Each row is a point. Each copy is the shape, with its points in the same order, turned, moved and blurred by noise. Some copies are also mirrored. Which?
In the rows, zero is written as 128.

Shape:
[[138 112 143]
 [163 106  81]
 [110 102 121]
 [110 122 130]
 [199 149  72]
 [ 90 183 137]
 [103 161 136]]
Copy 1 (7 x 3):
[[143 109 128]
 [153 115  58]
 [111 100 109]
 [112 117 121]
 [184 161  53]
 [ 92 175 146]
 [105 154 136]]
Copy 1 is: only turned
Copy 2, 7 rows:
[[147 107 137]
 [184 117  79]
 [124  94 105]
 [124 110 118]
 [212 167  80]
 [ 85 165 135]
 [105 144 125]]
Copy 2 is: only turned

Shape:
[[169  83 106 131]
 [110 130 153 138]
 [ 75 144 147 149]
 [153  97  88 133]
 [107  86 175  79]
 [146 136 119 140]
 [156 138 106 118]
 [ 63 185  96 132]
 [101 136 177 178]]
Copy 1 (9 x 4):
[[178 116 112 101]
 [116 180 155 127]
 [111 214 143 133]
 [163 119  94 107]
 [102 131 190  76]
 [147 143 124 138]
 [134 124 110 140]
 [ 71 200  87 142]
 [149 213 159 145]]
Copy 1 is: mirrored
Copy 2 (9 x 4):
[[173  93 153 130]
 [106 124 102 124]
 [ 75 146 107 140]
 [160 116 164 136]
 [ 88  69 110  82]
 [146 141 126 129]
 [157 143 138 105]
 [ 70 202 146 121]
 [ 93 134  75 169]]
Copy 2 is: mirrored
Copy 3 (9 x 4):
[[185  77 119 110]
 [113 117 155 129]
 [ 80 129 148 137]
 [172  91 101 106]
 [128 102 195  68]
 [146 131 121 131]
 [164 138 112 112]
 [ 64 172  94 122]
 [104 118 171 175]]
Copy 3 is: only turned
Copy 4, 9 rows:
[[170  83 112 157]
 [100 133 151 141]
 [ 66 146 147 143]
 [154  95  96 153]
 [106  79 172  85]
 [140 139 128 148]
 [155 133 106 133]
 [ 59 179  89 122]
 [ 86 149 177 169]]
Copy 4 is: only turned

Shape, 11 rows:
[[123 154  87 128 107 192]
 [140 133  88 128  88 165]
 [148 173 111 145  90  92]
 [125 118 141 144 116 188]
 [165 178 121  98 123 118]
 [154 182  90 145 131 106]
 [ 86  59 179 100 133 164]
 [131 131 170 113 104 176]
 [136 115 147 107 152 131]
 [106  93 182 138 184 169]
 [208 129 133 112  99 117]]
Copy 1:
[[118  88 101 126 159 166]
 [142  86  94 130 126 145]
 [170  99 114 152 158  65]
 [131 114 153 136 126 173]
 [161 113 121  96 181  92]
 [160 135  94 142 184  95]
 [ 86 134 196  95  69 148]
 [138  96 187 107 135 149]
 [139 157 155 100 124 120]
 [103 182 196 117 124 169]
 [208 109 130  94 127 104]]
Copy 1 is: mirrored
Copy 2, 11 rows:
[[143 127  80 114 124 176]
 [155 103  84 121 104 150]
 [154 145 109 159  83  88]
 [132  90 134 131 136 175]
 [183 162 122 115 115 105]
 [160 157  86 158 126  94]
 [ 90  55 178  82 146 139]
 [145 110 164 110 118 162]
 [136 109 153 111 151 109]
 [ 99  90 181 120 194 142]
 [213 104 138 130 109  98]]
Copy 2 is: only turned
Copy 3:
[[123 171  82 107 104 191]
 [135 153  88 104  85 161]
 [138 188 123 138 100  97]
 [133 128 126 122 106 199]
 [165 189 127  98 140 121]
 [147 199 102 143 140 112]
 [ 97  57 154  96 141 188]
 [139 137 157 101 112 185]
 [144 120 130 102 167 151]
 [124  91 147 142 184 207]
 [206 141 121 108 104 112]]
Copy 3 is: only turned
Copy 4, 11 rows:
[[119 128  85 118 101 190]
 [140 117  76 126  86 163]
 [148 172  98 145 101  98]
 [131  92 126 143  92 180]
 [169 173 116  97 119 136]
 [154 176  87 134 137 125]
 [110  34 173  92 106 141]
 [144 106 156 112  71 167]
 [153 105 144  97 137 132]
 [125  71 188 124 157 167]
 [214 132 111 113 101 118]]
Copy 4 is: only turned

Shape:
[[ 96 144  77 120 117 115 138 113]
 [114 129 114 174  77 154 113 108]
 [135 152  98  93 155 160 161 108]
 [199 151 141 122  89 118 106 175]
 [159 140  68 174 148  77 162  74]
 [181  77 151 102  89 132 138  99]
 [151 114 154 169  74 129 168  98]
 [161 169 177  92  97  81 119  72]
 [173  85 162 148 135 166  90 174]
 [148 107 165 107 149 121 110 130]
 [103 130 171 127 101 155  84 141]
 [123  73 129 138 126 118 138 168]
 [137  87 112 133 161 170 156 135]]
Copy 1:
[[ 77 158 124 124 109 125 139 119]
 [ 84 122  95 179 112 144  92 130]
 [126 167 132 125 133 174 161  84]
 [192 150 117 179 116 119  87 171]
 [108 155 118 196 120  81 196  98]
 [179  86 106 140 112 106 105  99]
 [124  96  75 172 158 103 108 107]
 [152 167 146 154 136  63  61  68]
 [170  76 156 195 115 158 107 175]
 [162 104 177 140 125 131 108 131]
 [105 112 148 157 126 153  50 140]
 [129  75 143 141 117 116 139 170]
 [131  93 146 150 122 170 175 129]]
Copy 1 is: mirrored
Copy 2:
[[113 143  82 106 123 116 165 135]
 [125 138  87 159  84 164 110 110]
 [157 145 117  92 139 171 190 117]
 [196 162 155 162 103 133 117 181]
 [159 151  64 170 149  80 193  89]
 [205 100 144 136  65 134 151 114]
 [144 131 128 191  61 138 157  90]
 [184 188 170 110  77  84 145  77]
 [192  90 165 167 139 178  92 150]
 [175 104 168 121 132 129 131 117]
 [127 133 162 124  97 155  82 120]
 [133  70 142 157 123 132 136 161]
 [150  77 121 139 147 181 165 116]]
Copy 2 is: only turned

Shape (14 x 8):
[[  7 157 117 151 144 118 161 103]
 [125 152 214 156 122 130 149  95]
 [114 132 153 174 133 134 171 147]
 [144  98 131 171 143 149 165 147]
 [156 162 168 165 139 125 161 141]
 [146 124 120 175 116 186 102 142]
 [ 74 152 140 167 123 119 140 106]
 [146 132 117  89 113 124 134 103]
 [153 139 129 174 100 114  59 146]
 [130 158 121 154  60 122 178 109]
 [140 126 144 171 137 169 112 130]
 [153 153 137 162 139 155 111 149]
 [138 165 123 146  91 115 128  22]
 [134 130 138 140 147 135 152 129]]
Copy 1:
[[ 17 106 135  73 140 115 170 137]
 [138 154 190 111 151 136 185 174]
 [100 149 168 111 112 129 123 163]
 [127 133 163 133 112 126  86 148]
 [129 192 162 132 132 128 135 172]
 [136 115 113 165 118 162 111 180]
 [ 74 129 144 115 127 127 175 148]
 [146 152 105 123 156 150 139  96]
 [151 142  89 182  87 132 168 165]
 [ 93 173 159 138 113 186 158 109]
 [137 118 133 148 132 142 123 183]
 [133 158 111 150 128 137 123 182]
 [108 139 147 175 186 168 205  98]
 [122 148 139 123 141 121 119 142]]
Copy 1 is: mirrored
Copy 2:
[[ 73 124 133 128 130 137 200 230]
 [ 86 161 158 178 102 140 164 102]
 [119 119 107 183 105 124 174 141]
 [139  84  97 156 126 120 146 118]
 [146 151 122 174 111 109 174 104]
 [165  76 154 169 101 106 105 141]
 [ 91 135 148 141 117 110 172 174]
 [135 139 130  82 128 126 117 122]
 [135 130 154 162  94  50  82 143]
 [143 132 137 101  66 103 182 129]
 [140 100 147 179 121 113 125 134]
 [165 125 140 177 124  94 121 141]
 [ 99 127 211  79 110  96 163 113]
 [128 123 116 149 139 129 140 127]]
Copy 2 is: mirrored
Copy 3, 14 rows:
[[183 106 191 111 230 168  94 132]
 [150 110 190 154 127  76 111 102]
 [168 129 178 153 134 118 128 161]
 [144  96 152 175 112 126 143 188]
 [161 143 177 175 120  97 143 147]
 [153 109 138 172  88 177 115 141]
 [169 113 173 144 174 141  85 127]
 [128 129 102 118 138 118 134 111]
 [ 94 162 142 178 104 169  72 130]
 [201 146 124 128 129  98  90 136]
 [138  97 152 180 104 157 120 128]
 [143 135 157 176 101 160 133 137]
 [164 117  88 167 164  92  81  64]
 [142 117 149 144 138 124 146 154]]
Copy 3 is: mirrored

Shape:
[[109 101 126  86 130 165 120 131 144]
 [132 118 135 125  93 102 168 102 126]
 [135 173 146 171 153 169  67 124 138]
 [118 124  94 157 108 151 110 152  64]
 [169 105 117 172 173 176 132 131 127]
 [119 122  90  75 128 183 160 105 178]
 [118 122 138  96 198 146 147  85 130]
 [184  93 141 180 161 169 120 101 165]
 [186 118 160  88 133 195 155 193 156]
 [ 99 121 141 166  85 130 141 159 105]
 [ 76 176  91 148  91 157 115  77 128]
 [ 62 141  90 122 174 161 149 131 101]
 [196 133 118  96 115 188 150 109 130]
 [124 160  80 124 135 115 128 108 212]]
Copy 1:
[[110 116  93 117 140 150  97 148 139]
 [131 143 101 149  89 124 153 102 131]
 [144 166 164 172 189 158  76 114 158]
 [119 147 149 169 147 163 122 132  59]
 [180 112 136 162 187 162 140 125 132]
 [121 120  88  75 130 189 135 140 165]
 [125 132  75 107 190 124 130  95 156]
 [195  84 140 167 168 152 123 106 171]
 [204 139  63 142 139 164 102 196 150]
 [104 151 121 201 112 152 134 146 109]
 [ 73 172 155 133 124 196 120  87 140]
 [ 73 155 103 123 194 165 151 130 116]
 [200 142  97 111 124 182 113 118 128]
 [117 152 167  87 128 140 147 136 203]]
Copy 1 is: mirrored
Copy 2:
[[118 101 128  84 115 144 126 122 139]
 [168 124 138 136  88 105 175 111 126]
 [107 161 120 178 149 155  71 115 135]
 [149 122  66 141  92 144 103 132  74]
 [174  92 101 160 178 161 114 131 124]
 [125 104 103  82 129 163 177  97 178]
 [114 123 141 100 185 119 159 102 111]
 [179  87 141 176 180 159 108  98 150]
 [181 128 145  88 146 185 128 195 174]
 [142 112 120 161  62 131 130 155 103]
 [ 94 150  79 160  79 148 148  63 129]
 [ 76 110  77 122 137 136 159 136  92]
 [195 149 114  97 147 183 156 110 149]
 [112 125  91 143 130  94 152  92 215]]
Copy 2 is: only turned

Shape, 16 rows:
[[140 115 140 129  81 135 105 120 160  80  60]
 [ 50 127  94 141 155 114 134 123 167 131 157]
 [ 88 124 133 112 164 150  87  94 158 158 152]
 [151 101 157 148  86 108 194 136 129 176 162]
 [202  56 155 140 121 102 178 129 171 161 108]
 [179 161 123 204 105 149 113 104 121 102 100]
 [ 84 166 129 148 166  81  96 130 134 161 158]
 [ 88  99  97 169 153 140  94 134 133 134 132]
 [153 110 166 126  85 131 168 112 146 116 161]
 [155 101 140 152 103 102 123 101 143  83 161]
 [ 64 139 134 125 212 120 140 143 112 128 148]
 [211  93 116 120 100 137 196 150 135 139 151]
 [ 54 136  97 147 144 124  78 132  88 157 136]
 [153  92 169 162 113 125 136 133 116 122 151]
 [192 153 153 156  82 113  87 164 138  84 160]
 [ 76 116 141 158 150 156 118 149 175 140 130]]
Copy 1, 16 rows:
[[139  64 123 106 124 146 124 112 143  37 117]
 [101 107 107 147 191  85 124 114 150 151 171]
 [112  99 126  84 160 123  92 131 127 170 183]
 [152  82 187 149 103 107 190 110 152 169 121]
 [204  58 212 133 150 153 176 139 156 135 109]
 [194 127 111 145 109 162 117  74  95  96 102]
 [149 140 112 108 144  53 100 132 134 158 166]
 [125  88  97 159 162 113 100 143 102 147 144]
 [132  80 191 125 107 132 167  79 130 122 149]
 [168  62 154 129 129 113 147  75  98 108 162]
 [ 99 148 133 103 190  68 138 141  91 152 150]
 [173  90 180 155 108 158 229 133 127 129 144]
 [112 108  66 123 135  72  96 149  98 162 145]
 [158  74 183 140 115 119 142 111  92 136 132]
 [190 107 167 146  67 114 128  99 100  72 183]
 [ 94 109 145 154 161 128  91 142 134 135 142]]
Copy 1 is: only turned
Copy 2:
[[145 126 176 124  75 123 122 111 182 106  82]
 [ 48 123  99 130 126 155 144 173 139 150 141]
 [ 86 109 133 108 153 137 114 120 127 184 130]
 [164 102 140 113 124  69 180 183 170 131 190]
 [164  58 184 119 149 101 181 150 230 111 159]
 [184 147 115 176  79 123 131  99 175 156 135]
 [104 131  97 133 155 131  96 190 130 181 144]
 [120  89 104 143 119 173 133 137 133 164 117]
 [131 119 161 108 108  81 154 121 157 107 192]
 [121 100 133 157 108  98 114 112 162  86 161]
 [104 157 126 133 186 171 132 175  96 153 144]
 [179 102 125 100 131 112 179 132 221  90 191]
 [113 130  79 118 126 142 126 164  79 188  91]
 [171  96 157 139 123 116 140 130 129 120 169]
 [181 122 132 132  77 116  57 138 184 108 181]
 [ 97 111 154 129 121 180 138 159 144 180 138]]
Copy 2 is: only turned
